Each row of a before or after table is a point. The points were changed in one or more steps. Then noise was added and the rows were shuffled. The steps act on columns, c1 being the first. What was done? A step turns or swaps two columns, mirrors them in a line or flattens them onto one, adds a multiple of one to another, or multiplies or shifts one. Angles are multiples of 10 degrees, from the lower column toward the higher: turns from -170 to 170, lines from 10 to 170 but not 90. Use the fewest steps. Two steps may share a column if one is a turn and the other turns, adds or multiplies; they go together, in the order done. Otherwise the lowest column goes first.
(in the rows, 128 means zero)

Before (10 x 3)
[[151  71 191]
 [163  98 208]
 [115 176 147]
 [ 70 151 174]
 [117 113 106]
 [116 150 139]
 [ 78 125 110]
 [151 121 113]
 [181 194 124]
 [114 156  97]]
After (10 x 3)
[[115 150  99]
 [ 67 152 132]
 [151 121  74]
 [153  72 150]
 [165  96 167]
 [ 77 126  73]
 [180 195  85]
 [118 113  65]
 [115 176 110]
 [116 156  60]]
Steps: shift c3 by -40

Before (13 x 9)
[[138 161 127 185  54 116 159 144  66]
 [155 174 145 154  89 133 163 101 183]
 [139 137 146 132 168  93 112 190 184]
 [152 173 122 143 114  62 168  83  80]
 [189  36 144 108  91 106 121 111 112]
 [ 90 204 125 123 157 138 104 118 123]
 [108 138 106 122 128  76 152 102 126]
 [123 137 145 182 139 103 144  38 176]
 [107 100 125 168 121  96  99 144  12]
 [176 127  62 133  84  94 153 134 117]
 [112 154 148 183 126  47  56 118  93]
 [159 100 157 123 138 202 124 104 176]
 [156 134 159 183 163 140 108  87 143]]
After (13 x 9)
[[ 62 180 109 128 114 152  85  96 120]
 [112 129 135 173 140 149  96  27 128]
 [159 202 112 130 158 150 153  90 115]
 [ 72  41 160 111  91  95 141 148 143]
 [ 76 159 116 203 126 194 177 118 122]
 [120 132 174 187 163  99 128  54 127]
 [165  94 191 123 137  56 132  94 135]
 [113 172 126 170  54 128  80 218 121]
 [ 72 128  70 124  84 112 102 178 127]
 [102 140  81 114 127 178 107 102 128]
 [ 94 125 139 137 167 143 144 150 128]
 [118 120 107 176 121 165 141 151 129]
 [115 164 157 140  90 106  86 140 123]]
Steps: turn c1 and c6 by -130 degrees; add -0.5 times c6 to c3; flatten c2 and c9 onto the line at 170 degrees; mirror c4 and c7 in the line at 170 degrees; add -1 times c5 to c8

Before (13 x 14)
[[135 161  85 156 165  85  79  61 188 113 117 158 110 173]
 [159 106  98  94 109 129 164 152 140 120 127 147 114 127]
 [109 168  86 170 107  87 110  97 153 100 120 116 184 177]
 [151 140 103 147 103 157 115 163 147 156 132 158 124 119]
 [ 94 153 130 145 130  74  83 111 183  92  75 164 161 173]
 [152 150 124 117 135 116 133 178 126 148 127 106 105 142]
 [164 122 163 119 101 126 151 139 125 162 154 174 113 161]
 [107 137 112 103  92 137 138 144  92 158 142 129 104  99]
 [128 190 106 109  92 152 125 100 162 136 100  89 138 128]
 [163  91 127 172 178  95  57  66 151  88  73 154 135 187]
 [137 102 133 131  74 128 124 159 146 129 142 129  78 154]
 [181 128 150 122  94 115 132 152 133 131 167 142  99  84]
 [ 85 153 106 140 125 135 151 113 182 155 124  81 155 111]]
After (13 x 14)
[[160 126  98  94 110 130 164 152 112 106 150 146 122 127]
 [135 144  84 154 164  86  77  61  88  81  96 158  77 172]
 [ 94 184 129 146 129  74  82 109 141  20 113 164  64 174]
 [ 85 136 107 139 123 136 150 113 135 209 107  81  69 112]
 [166 102 164 120 102 124 151 139 115 230 131 175 136 159]
 [138 111 134 132  75 129 125 160  74 132 151 129 127 154]
 [108 143  86 168 107  88 110  96 174  45  89 117  88 178]
 [150 125 103 147 103 158 117 165 118 213 118 158 112 120]
 [106 117 112 102  93 135 139 142 117 220 115 128 169  98]
 [164 176 127 170 179  97  56  68 127   7 172 154 104 186]
 [128 166 104 109  91 151 125 100 127 152  71  88  93 129]
 [153 133 125 118 136 117 134 178 106 188 108 106 137 142]
 [183  88 149 123  94 114 130 154  99 139 121 141 133  85]]
Steps: mirror c2 and c11 in the line at 140 degrees; turn c9 and c13 by -110 degrees; multiply c10 by 3

Before (13 x 32)
[[ 91 140 161 159 165 103 115 141 105  79 110 114  89 114 142 146 108 136
  116 133  99 196 102 124  96 197 148  76 111 104 184  62]
 [196  38 113 138 134 129 151 137 177 155 177 119 163 107 127  62 192 127
  137 114 136 125 155 108 219 143 173  68 172 162 177  73]
 [119 147 148 149 124 108  95 131  91 108 108 107 113 106  83 109 114 152
   92 159  93 156 100 121 140  96 116  63 102 104 179  82]
 [ 98  99 120 166  69 164 143  88 102 126 115 175 142 167 138 171  87  59
  204 140  89 177 111 199 119 110  80 140 131 110 139  76]
 [207  87  81 126 173 152 162 122 143 188 178  93 184  83 157  85 171 126
  155  87 148 167 127 189 194 103 134  82 149 165 138 147]
 [131  60  62 161  84 184 135  22 164 128 136 158 124 179 162 116 104  94
  204  86 127 153  76 167 142  77  97 180 109 172 130  86]
 [106 126 172  86 164 136  79 112 117 135 150  90  78 112  90 146 162 133
  155  78 149 126 162 113 166  61 146 143 109 116 207 128]
 [101 175 134  99 195 166  91 100 162  89 168  91  94  94  79 161 138 138
  155 138 167 107 148 102 152 102 117 110 133  97 169 103]
 [157  27  63 168 136 203 154  82 159 199 129 103 135 104 155 102 104  79
  202  99 162  85 107 221 155  92 120 144 157 157 152 127]
 [164  61  80 175 140 155 157 107 100 142 128 141 168 131 146 102 106  72
  182  73 118  92 120 189 154 104  98 163 123 164  76 124]
 [151  45 107 132 133 159 162 115 134 177 206 115 160  68 168  92 114 157
  130 103 167 131 150 160 197 109 159 102 162 179 126  82]
 [102 108 118 153  97 184 107  89 111 113 117 187 103 143 161 166 107  85
  107 151  36 155  83 173 102 164 139 101  98 116 130  91]
 [102 109 166 133 142 114 109 151 119 104 105 117  81 133 139 168 167 169
  111 152  63 161 108 128 167 138  74  68 104 135 165  44]]
After (13 x 32)
[[ 98  96 121 168  68 163 144  96 102 127 100 175 143 170 140 172 170  60
  205 137  89 177 113 201 118 110  79 137 133 112 136  76]
 [157  27  63 171 138 203 155 105 161 197  90 101 136 104 156 101 129  78
  205 101 163  84 106 224 155  91 119 146 157  88 152 126]
 [107 125 170  87 164 135  79 140 121 133 103  89  78 112  88 146 108 133
  156  78 150 128 165 113 166  60 146 145 108 160 209 127]
 [206  89  83 129 171 154 162 169 142 188  95  93 183  85 154  85  72 124
  155  88 147 167 125 190 196 105 134  87 152 127 137 146]
 [129  58  63 162  82 186 136  82 165 126  33 158 125 180 163 116 118  94
  206  83 127 154  74 167 142  76  98 179 110  80 131  88]
 [102 175 136  97 192 167  92 149 163  89  87  91  92  95  80 162 139 138
  154 137 166 110 149 100 154 101 118 112 135 156 171 100]
 [119 148 149 148 126 107  98 115  89 107 142 105 116 106  84 108 155 153
   95 158  93 156  95 121 140  93 116  65 102 138 182  81]
 [ 90 138 163 159 167 104 113 116 103  76 148 114  90 113 139 145 157 135
  115 133  99 197 102 121  97 196 149  74 111 133 185  61]
 [164  62  79 174 140 155 160 119 100 141 109 143 168 131 145 104 122  72
  181  73 119  93 119 191 156 105  98 163 125  86  72 122]
 [194  40 112 142 135 132 153 173 179 156 115 118 162 106 125  61  56 124
  136 112 135 124 152 108 218 144 172  69 169 145 176  73]
 [103 110 120 154  97 184 105  99 110 113 100 187 104 143 162 166 151  83
  108 151  34 154  80 173 100 166 138  99  97 123 131  94]
 [101 109 169 131 142 115 112 118 118 101 157 115  80 131 141 169  92 167
  112 152  62 163 108 128 169 140  71  67 102 147 165  45]
 [149  47 110 133 133 159 163 188 134 178  81 115 160  70 165  91 105 157
  131 104 167 128 148 161 196 109 159 100 161  80 125  83]]
Steps: mirror c8 and c11 in the line at 30 degrees; turn c17 and c30 by 140 degrees
